Each point is reached from the start by the listed moves, each made once or not at all, plus a little noise. Say if it took an odd or an even number of moves. Then give how often each move was made.
In the rows, zero is written as 100.

Moves:
(1): 134  92 145
(2): 151 123  47
Start: 108  93  81
Points:
110  95  80 -> even (0, 0)
193 108  73 -> even (1, 1)
160 116  25 -> odd (0, 1)

Moves:
(1): 158  90  93 124  80  91  89 117  87 111  94
(2):  98 128  94 118 123  91  72  99  93  71  97
(3): 126 107 123  97  91 127 103 101  78  88 104
(4):  93  85  97 130 101 113 114 115 100 103 104
(5): 103  68  93  78 143 101  95 106  88  83  91
(6): 112 108  50  82  95 132 117  90 110  96 114
(7):  91 103  86  93  80  82 132  95  70  72  91
(8):  92 111  90  78  92 102  94 134  87  99 114
Start:  83 132 112 114 108 100 128 128 132 114  98
Points:
116  87  70 117 104  89 151 195  66  81  88 -> odd (1, 0, 0, 1, 1, 0, 1, 1)
137 120  29 125 140 128 112 192  97  75 114 -> even (1, 1, 0, 1, 1, 1, 0, 1)
107 170  67 118 110 164 131 166 100  73 132 -> odd (0, 1, 1, 1, 0, 1, 0, 1)
 84 163 102 132  96 113 142 175  61  46 112 -> odd (0, 1, 1, 1, 0, 0, 1, 1)
146 106  36  90 105 102 162 134  84  78  91 -> even (1, 0, 0, 0, 1, 1, 1, 0)
158 142 118 114  68 122 114 177  84 114 112 -> odd (1, 0, 1, 0, 0, 0, 0, 1)

Moves:
(1): 104 105 106  97  92  97  82 100 104 104  91  91 115  98 113 101  92 106 102 122  89
(2):  93 134 109 113 103 102  78  99 119  84 111 115 122  97 118 115 117  99  99 100 105
(3):  58  81 113  99 105 111  88  98  89 105 102 109  97  79  93 101  91  93 116 105  92
(4): 115  95 117 129  92  97 105 109 111 103 105  91 106 105 107  92 106 104  85  98 115
(5): 108  88 106  84 134  83 122  89 117  97  97 103 112 101 106  80  89 102 102 112 118
(6): 104 110 104 120  86 116 112  94 110 113  90 121  80  92 102 116  89 107  96 115 110
(7): 112 113 113  93  98 111 131  99  87 106 107  95  94 106 102 102  92  85  91  88 113
(8):  97  95  98  98 105  91 111 115 105 114  84 101  83 101 103  91  99  76 112  85 107
(9): 100 102 108  78  85 104  92  90 130  98 112 106 103  98  94 102 114 123 118  92 103
(10):  92 114  89 140  86  99 114  83  84 132 108  90  72  77 108 112  94 118 100  74  88
(11):  96 100 104  74 118 131  88 103  88 107 127 108  74  96 119 102 110  89  86  84 111
(12): 100 105 108 102  95  67 103  94  94 106 117 128  85 102 111 101 117  90  91 133 116
(13):  97  89  78 104  89 102 105  91 107 117 115  90 121 112 100 104  84 103  93 113 111
(14): 103 100 123  95 100  97  90  83 106 108  93 116  95 143  98 107 126  91 110  95 100
(15):  81  86 111  89  78 107 111  96  95  94  97 105  86 129 125  99 101 101  91 107 103
(16):  93 104 110 106 111  83  98  99 106 108  97  95 103 103  92 142  88  89  94 103 105
(17):  99 117  89  95 109  81 110 101 102 107  81  98 101  98  82  88 136  75  82 100  71
(18):  95 103 100  89  93 108 117 114  96 109  88 105 108 114 112  92  95 130 108 101  97
Start: 102 109 105  78 120  99  83  98 100  77 105  84  89  99  98  98 109 120  82 109  74
Points:
 64 165 135  59 118 145  71  74 140 125 139 109 102  81 112 173 118  94  60 136  85 -> even (1, 1, 1, 0, 0, 1, 1, 0, 1, 0, 1, 0, 1, 0, 0, 1, 1, 0)
100 182 140  62 125  41 105  95 144 101 118 123  80 104 102 135 175  55  70 109  93 -> odd (0, 1, 0, 0, 0, 0, 1, 1, 1, 0, 0, 1, 0, 0, 0, 1, 1, 0)
115 112 184  51 115 125 124  81 144 110 128 100  62 123 157 135  91 131  49 129 135 -> odd (1, 0, 0, 1, 1, 1, 1, 0, 1, 0, 1, 0, 0, 0, 1, 1, 0, 0)
 70 140 140  55 119 109 154  92  69 166  88  96   5 169 140 133 152  74  56  49  70 -> odd (0, 0, 0, 0, 0, 0, 1, 1, 0, 1, 1, 0, 0, 1, 1, 1, 1, 1)
107  96 136  55 121  74 124  79 152  71  96  85  96 128 114  57 156 130  61 120  82 -> odd (0, 0, 0, 1, 1, 0, 0, 0, 1, 0, 0, 0, 0, 0, 1, 0, 1, 0)
116 150 134  78 142  64  90  83 178  63 107  96 133 100 101  72 171 126  69 114  90 -> odd (0, 1, 0, 1, 1, 0, 0, 0, 1, 0, 0, 0, 0, 0, 0, 0, 1, 0)
 94 139 181  80  80 152  94  61 161 115 161 128  73 180 156 174 136 106  46 104 149 -> even (0, 1, 0, 1, 0, 1, 1, 0, 1, 0, 1, 0, 1, 1, 1, 1, 0, 0)
 95 144 132  42 161  84 122  80 112 108 166 126 107 131 163 135 100 105  47 140 150 -> even (0, 1, 0, 0, 1, 0, 1, 0, 0, 0, 1, 1, 1, 0, 0, 1, 0, 1)
108 127 138 100 126  41 130  34 104 156 134  96  94 143 133 145  91 104  63 149 114 -> even (1, 0, 0, 0, 1, 0, 1, 0, 0, 1, 0, 1, 1, 1, 0, 1, 0, 0)

Moves:
(1): 105  96  94  91 102  97  94 111  87 107 112 103 102  89 102 103 100 103 100  91 104 101 103 107 107 102
(2): 101 103 103 100 103 113 104  97 100 103  92  96  99 107 108 102  98  99 103  93 100  95  98  94 102 110
(3):  95  99  98  91  99  98 105  91 102 108 101 105 100  91 110 106 102 100 100  96 102 101 108  96 101  94
(4): 105 106 105 100 101  98  94 102  98  94 102 101 113  95 108 104  97 101  90 100 102 102  97  99 101 102
(5):  93  95  99 106 114  99  92 101  98 104  90 100  98  99  95 109 100 104  94 103  96 100 108  92  96 100
(6): 100  95 119  95  99 108 117 112  94  95 108 113 103  98  89  85  92 105  98  95  95 100  85 101 104 100
(7): 105  99  98  97  99 103 100 103 103  94  93  99  92  99 102 100 105 103 103  95  89 108 102  97 103 102
(8): 102  90  99  96  89 109  96  97  91  93  95  93 101 110 102  93  99 104 107  97 104 104 112  87 100  92
(9): 100 105  95  92 107  91 101 104 103 100 114 106  91 108 104 102  96  97  92 103  94  91 101  99 103  95
(10): 104  97 109 103  94 102  92  96 110  97  98 107  92  88 102  99  95 103  99 109 100  94 102 106  99 106
(11): 102  97  96  92  98 106 106 118 107  93 110  91 110  98 100 110  98 101 103 108 105 104  90  99  93 108
(12): 102  93  98 111  98  88  98  89 103 104  94 103 106 118 110  96  91  97 102  96 102 107 116 104 103 104
(13):  91  95 105  99 100 103 104 110  96  99  96  83 105 101 100 100 104  96 100  95 105 100 103 104  96 103
(14): 108  99 105 100 102 105  98  98  98 104 107  94  82  89  94  95  89 106  86  96 100 115  97 107 110  95
(15):  88  92 103  98 108 111  96  80 102  92 102  89 105 102 103 100 100  87 105  95 109 103  84 108 101  82
(16):  95 101 103 105  88 110  99  99  95 108 109 101 106  90 109 101  85 100 104  99  93 101 102 112  97 104
(17): 101  95 109 108 104  99 100  96 101 108 100 100 102 104  98 105 100 113  89 103  99  97 100 103 102  99
(18): 115  93 105  93 108  91 102 102 111  98 105  91 111  99  94  99  82 103 105 103  95  90 106 110 101 101
(19):  99 100 108  90 107 104  95 101 101 119  96 105  99 102  96 110  88 100  96 115  88 110  95 106 105  93
(20): 107  98 106 100 107 105 106  99  91  91 100 104  97  99  97 107 102  92 102 105  99  94 107 102 103 101
(21):  97  98  93  88 111  90 108  95 103 101 104 113 124 103  85  97  93 104  76 108  90  94  90 118 101 106
(22):  94  99 104 103  96 103  99  98  93 102 101 101  96  90  98 100  95 102 100 110  95 104  92 102 114 104
(23): 100 101  97 104 102 102 103 106 100  99  98 100  99  98 108  97 103  99 101  99 105  99 101 101 101  92
(24):  93 105 100  96  95 104 103 107 107  90 103 100 102 100 100 104  98  98  95  92 105  98 108 101 104  93
Start: 100 102  98  98 108 103  84 102  92 102 111  97  94  98 110 101  90 107  93 101 114  97 107  95 111  94
Points:
121  75 118  81 122 126  97  98  87 114 101  80 114 119 115  98  28 109  79 102  84 113 137 137 131  98 -> even (0, 1, 0, 0, 0, 0, 1, 1, 0, 0, 0, 1, 1, 1, 0, 1, 0, 1, 1, 1, 1, 0, 1, 0)
 90  85 110  89 145  96  73  82  92 112 139 100 149 102 122 125  26 113  50  97 100  80 112 144 142  97 -> odd (1, 1, 0, 1, 1, 0, 0, 0, 1, 0, 0, 1, 0, 0, 1, 1, 1, 1, 0, 0, 1, 1, 0, 1)
113  74 127  71 115 120  94 125  52 110 128 102  67 102 103  91  50 112  80 101  89 130 119 108 159  85 -> odd (1, 0, 0, 0, 0, 1, 1, 1, 1, 0, 0, 1, 1, 1, 0, 0, 0, 0, 1, 1, 0, 1, 0, 0)
114  90 132  52 124  92 100 115 121 107 155 127 125  79  99 107   5 123  37 131  88 106  92 143 149  94 -> odd (0, 0, 1, 1, 0, 1, 0, 0, 1, 1, 1, 1, 0, 1, 0, 0, 0, 1, 1, 0, 1, 1, 0, 1)
 99 102  86  69 125 111 100 136  98 100 138 106 109  96 111 122  77 125  58 102 100  87  92 115 141 107 -> even (1, 1, 0, 0, 0, 0, 1, 0, 1, 0, 1, 0, 0, 0, 0, 0, 1, 0, 0, 0, 1, 1, 1, 1)
104 111 125  97 125 128  94 123  81  86 116  80  71  87 127 116  78 113  53  94 107 101 114 104 148  93 -> odd (0, 1, 0, 1, 0, 0, 1, 0, 1, 0, 0, 0, 1, 1, 0, 0, 1, 0, 0, 1, 0, 1, 1, 1)
106  99 102  83 124  99 100  97 103  94 123 126 120  94 138 122  60 102  62 128 108  82 107 114 132 118 -> odd (0, 1, 1, 1, 0, 0, 0, 0, 1, 1, 1, 1, 0, 0, 0, 0, 0, 0, 0, 1, 1, 1, 1, 0)
 90  95 124  59 137 135 102 128  92 102 138 107 152  96 108 118  55 118  51  99 115 101  57 131 131  81 -> odd (1, 1, 0, 1, 0, 1, 0, 0, 0, 0, 1, 0, 0, 0, 1, 0, 1, 0, 1, 0, 1, 0, 1, 1)
130  80 145  84 108 125  72  81  90 122 124  98  98  65 122 120  28 128  72 124  95 105 134 122 128  81 -> even (0, 0, 1, 1, 0, 0, 0, 1, 0, 1, 0, 0, 0, 1, 0, 1, 1, 1, 1, 1, 0, 0, 0, 0)
143  86 108  66 155  80  88 122  95 118 154 108 130 100 105 126  27 122  37 129  96 102 108 150 140  94 -> even (1, 0, 0, 1, 0, 0, 0, 0, 1, 0, 1, 1, 0, 1, 0, 0, 1, 1, 1, 1, 1, 0, 1, 0)
115  79 143  63 100 142  98 115 102 120 132 106  96  82 121 110  24 136  96 128  71  93  98 107 135 102 -> odd (0, 1, 1, 0, 0, 1, 1, 1, 1, 1, 1, 0, 0, 0, 0, 1, 1, 1, 1, 0, 0, 1, 0, 0)
135  86  95  64 121 115  97 117 116  82 128  90  95  99 108  94  49 124  67 113  96  92 106 114 123 102 -> even (0, 1, 0, 0, 0, 0, 1, 1, 1, 1, 1, 0, 0, 1, 0, 0, 0, 1, 0, 0, 1, 0, 1, 0)

Moves:
(1): 109 115 107  95 114 122 115 101 101  93 105 104 100 114  92  96 106 106 108 101  99 101  97 111 109 107 101
(2): 105 108 101 110  92 106  93  97 102  94 118 106 103 107 107  95 105 104  96 115 102 111 101 100  75  80  89
(3): 105  99 108  84 105 101  93  78  85  89 117  93  97  88 112 101 112  96 110  93  98 102 113  96 116 107 109
(4): 105 105 101 108  90 104 101 100  92 107 106  90 100  98  95 106  98  99 110  96 110 111  91  91 105 104 100
(5):  86  99 110  85 103  97 109  95 110  97  78  89 109  88 113 105  98 105 103 100 118  94  95 109 106 115  94
(6): 101 117  93  87  95  99 115  98 114  93  95 100 111 108  87 107 100 106 102 117  86  97  96  99 105 102 104
(7):  92 100 101  87 103 110  99 101  93 105 108  89 101  98  90 104  90  99  87 104  96  96  89  93  89 104 114
(8):  91  95 106  81  99  85  96 113 114  85 107  98  93 113  94  93  88 103  95  96 103  98 110  98 101  94 100
(9): 110 113 103 112  99  96  96 105 101 115 109  92 105  98 111 101 113  99 111 114 107 105 101 105  99 106 105
(10): 108 101  91 103  93 103  96 103 103 106  90  97  91  95 100  91 105  92 105 104  91 105  96 113  94  95  88
(11): 117 112  98 110 113  99 104 102 104 105 103  95 107  91  88 102  89 101  86 100  92 112 113  97  89 104 105
(12):  89  93 100 101 101  96  91  89  94 103 100  94  97  92  98  98 109 102 113  90 112 107  90  97  94 106 105
(13): 112 102  96  90 105  83 113 108  91 100  89 108  83  87  96 111  90 105 111 103 111  91 112 113 106 106 104
(14): 110 100  98 101 105  88 105  89  87 102 120 102  90 112  86  92 107  87 102 112 112 106 112 102 107 110  90
(15): 100 100  96 105 106  96  97 104 100 109 102  90  92  97  97 101 104  98 101 106 103  98 100 104 113  96 100
(16): 111  82 101 106 107 102 109  99 113 105  91 100  98 110 102  96 102  92 103  98  96 105 112 101 107  96  96
(17):  99  87  88  97  89 103  83  90  86 113 102  97 110 102 111  87  83  96 106  92  91 105 106 117 102  92 109
(18): 119  94  98  84 110 105  95  89  97 113  95 109 104  98  95  95 109 106 105 106 106  81  92  88 116  99 100
(19): 109 113  91  98 104 108 102  88  96  87 110  91  94 111 106 101 101 112 108 106 101  85 113  91  99 101 104
(20): 107  83  89  98 104 103 102 104  99  96 103  99  99 109 105 108  99 105 104 103 103  97  99 101 102 110 104
(21):  98 118  94  84 104  85 100 100 106 107 108  92  92 117 111 111 108 103 106  81 101 119  95  98  87  79 110
(22): 103  85 108  99  97  96  97 101 102  96 109 101  97 106  99 106 106 101  97  90 102  91 100 117 108 101 100
(23):  98  94 100  95  94  85 110 111  90  99  99  86 104  92  92 103 112  95  94 104  92 104 107 101 100 107  98
(24):  97  98  95 111 102  97 110 104 113  98 107  99 110  93  96  99 100  82  94  99 104  90  93 107 101  98  89
Start:  88  98  92  92 106  94  91  92  96 115 100  98 103 111 100  95  92  99  98  96  96 100  99  94  94 105  84
Points:
155 118  79  45 142  73 130  95 115 109 127  51 101 141  64  95 130 118 120 156 109  72 130 130 141 151  75 -> even (1, 0, 0, 0, 1, 1, 0, 1, 1, 1, 1, 0, 0, 1, 1, 0, 0, 1, 1, 1, 0, 1, 1, 0)
124 114  77  51 151 106 106  61  77 105 153  65  61 140 117 115 117 121 145  97 117 110 122  97  92  97 118 -> odd (1, 1, 1, 0, 0, 0, 1, 0, 0, 0, 0, 1, 1, 0, 1, 1, 0, 0, 1, 1, 1, 0, 0, 0)
122 142  83  63 108  93 105  74  61 141 123  28 113  66  87 102 107 102 144 133 101 137 108 138  95 134 108 -> odd (1, 1, 1, 1, 1, 1, 1, 0, 1, 1, 1, 1, 1, 0, 1, 0, 1, 0, 0, 0, 0, 0, 1, 0)
 82 117  76  42  78  63  83  89  87 126 153  30 109 146  95 110 100 115 124  87  95 119 100  99  84 102 133 -> odd (0, 0, 0, 1, 0, 1, 1, 1, 1, 0, 0, 1, 0, 0, 0, 0, 1, 0, 1, 0, 1, 1, 1, 0)
129  98  90  68 143 114  89  44 102 114 143  54 115 113 103  70  98  99 133  94 133 101 126 102 127 103  81 -> even (1, 1, 1, 1, 1, 0, 0, 1, 0, 0, 1, 1, 0, 0, 1, 1, 1, 1, 1, 0, 0, 0, 0, 1)
186  77  70  90 142 104  91  57  58 163 176  63  88 105  81  85 120  69 146 125 129 111 117 148 123 125  89 -> even (1, 1, 1, 1, 0, 0, 1, 0, 1, 1, 1, 1, 1, 1, 1, 1, 1, 1, 0, 1, 0, 1, 0, 1)
120 118  85   5 146  50 124  61  85  94 126  61  69 112  89  88 137  94 151  95 145  86 122 120 130 129  75 -> odd (1, 0, 1, 0, 1, 0, 0, 1, 0, 1, 0, 1, 1, 1, 0, 0, 0, 1, 1, 0, 1, 0, 1, 1)
110 119 100  40 104  90 104  96  91 125 130  18 121  97  80  96  99  95 114 115  81 118 113 145 126 137 111 -> even (1, 0, 1, 1, 1, 1, 1, 1, 1, 1, 1, 0, 0, 0, 1, 0, 1, 0, 0, 0, 0, 1, 1, 0)

Moves:
(1): 103  97  99  90  97  93 101  96  88 101 115  95  98 100  90 102 100 119 104 104 104 102 104  95 115
(2): 113 106 107 100 102 104 105 106  93  97 118  85  94 100 100 117 106  93  91  95 104 113  89 113  96
(3): 107  95 100  82  92 103  95 105  78 108 110  98 113  90 102 106 104  92  92  98 102  97 107 105  86
(4):  96  99  90  91 118 117  86 106  99  91 104  92 126  95  95  76  98 103 100 117 101 102  89 123 100
(5): 130  84 108 103 102 105  97  93 106  86 103  91 105 109 102 117 110  95  98  78 100  85  91 100 105
(6): 123  91 102 106 118 101 105 110 120  86  91 116 109 111  99  99 100 106 100  99  96 113  96  99 101
(7): 107  99 103 103  96 102  95  98 102  98 104 119 104  98  88 103 119 103 108 121 100 103 111  92 106
(8): 105 104 103 101 104 117 110  97  99  94 103 114 105 105 103 101 112 101  92 104  98 108  98  92 101
(9): 111 100  77 101 102 109 106 119  90  89 106  96  97  97  88 102 112  98  96 115  80 107  75 100  91
(10):  97  95 106 107  99 109 106 105 109  85 101 106  92  94 122 106 112  96  83 122  95 108  88 114 109
(11):  77  99 102 105 108  99 108  63 102  98  98 104  98 133 100  69  90 100 100  99  91 119 121  99  98
(12):  81  97 123 115  73  95  98  75 109 111 118 121 105  88  85 114 102  84  84  97  92 108  97 100 110
(13): 104  91 106 119 103 116 110  93 105 105  89 100  96  80  95  95  93 106 100 103  98 106 102 100 104
(14):  99  97 108 100 106 108 113 102 101 110  99 104  99 114  95 103  87  90 107  91 110 102 102 108  89
(15): 108 100 102  97  92  94  98 103  99  98  95  89  99 105  98 109  97  89 111  88 109  99  96 102 106
(16):  82 100  80  95  97  84  91 111 108  99 103 110  82  87  99  90 113 103  99  86  92 109  99  97 111
(17):  96  98  90 103  85 108  86 114  91  87 107  98 106  95  54 109  98  86  96  96  96  89  97  83  99
(18): 104  97 103 105  88 105  96 105 111  86  97 103  93  99 106  80 114  95  79  97 109  92  81 101 106
(19): 104  92 113 100 114  84  98  77 117  96  89  96  88  96 117  84  97  83  90 101 105 107  92  96 112
(20): 114  94 104 120  96  96 108  96 101 104  96 110 106  94 103 105 109  84  97  97 103  88 107 105 117
(21): 105  90 131 108 103 108  87 112  98 105  94 123 111  92 111  90 119  93  91 111  80  88  92 101 113
(22):  90  98 101  98 104  90 121 109 119  88 100  93  98  88 100  97 107 110 105 113 105 111 105  88  95
(23):  91  87  88 115 109  99 112  74  87 111  94  94  98 120  93 113 109 122  75  95  95 119  90 116 119
(24): 105 122  92  84  91 103  96 102  90  81  92 101  89 101  88 114 108  94  94 116  77  82  98 116 100
Start: 108  96 109  91 101 117  92 129  83  99 115  83 104 116 122  91 111 104  94  84  91  88 104 111 104
Points:
144  27 141 116 124  90 105 126 145  40  97 100  79 117 159  78 188 114  31  77  81 122  39 120 195 -> odd (1, 0, 0, 0, 1, 1, 0, 0, 0, 1, 0, 0, 0, 0, 1, 1, 0, 1, 1, 0, 1, 1, 1, 0)
 92  92 128 104 120 160 116 112 120  24 107  66  84 111  94  43 121  59  41 133  82 118  69 153 111 -> odd (0, 1, 0, 1, 0, 0, 0, 0, 0, 1, 1, 0, 1, 1, 0, 0, 1, 1, 1, 0, 0, 1, 0, 1)
167  55 155 110 109 109 140 125 134  48 151  76  89 118 118 141 140  65  66  86  91 143  39 125 134 -> odd (1, 1, 0, 0, 1, 1, 0, 0, 1, 1, 0, 1, 0, 1, 1, 0, 0, 0, 1, 0, 0, 1, 0, 0)
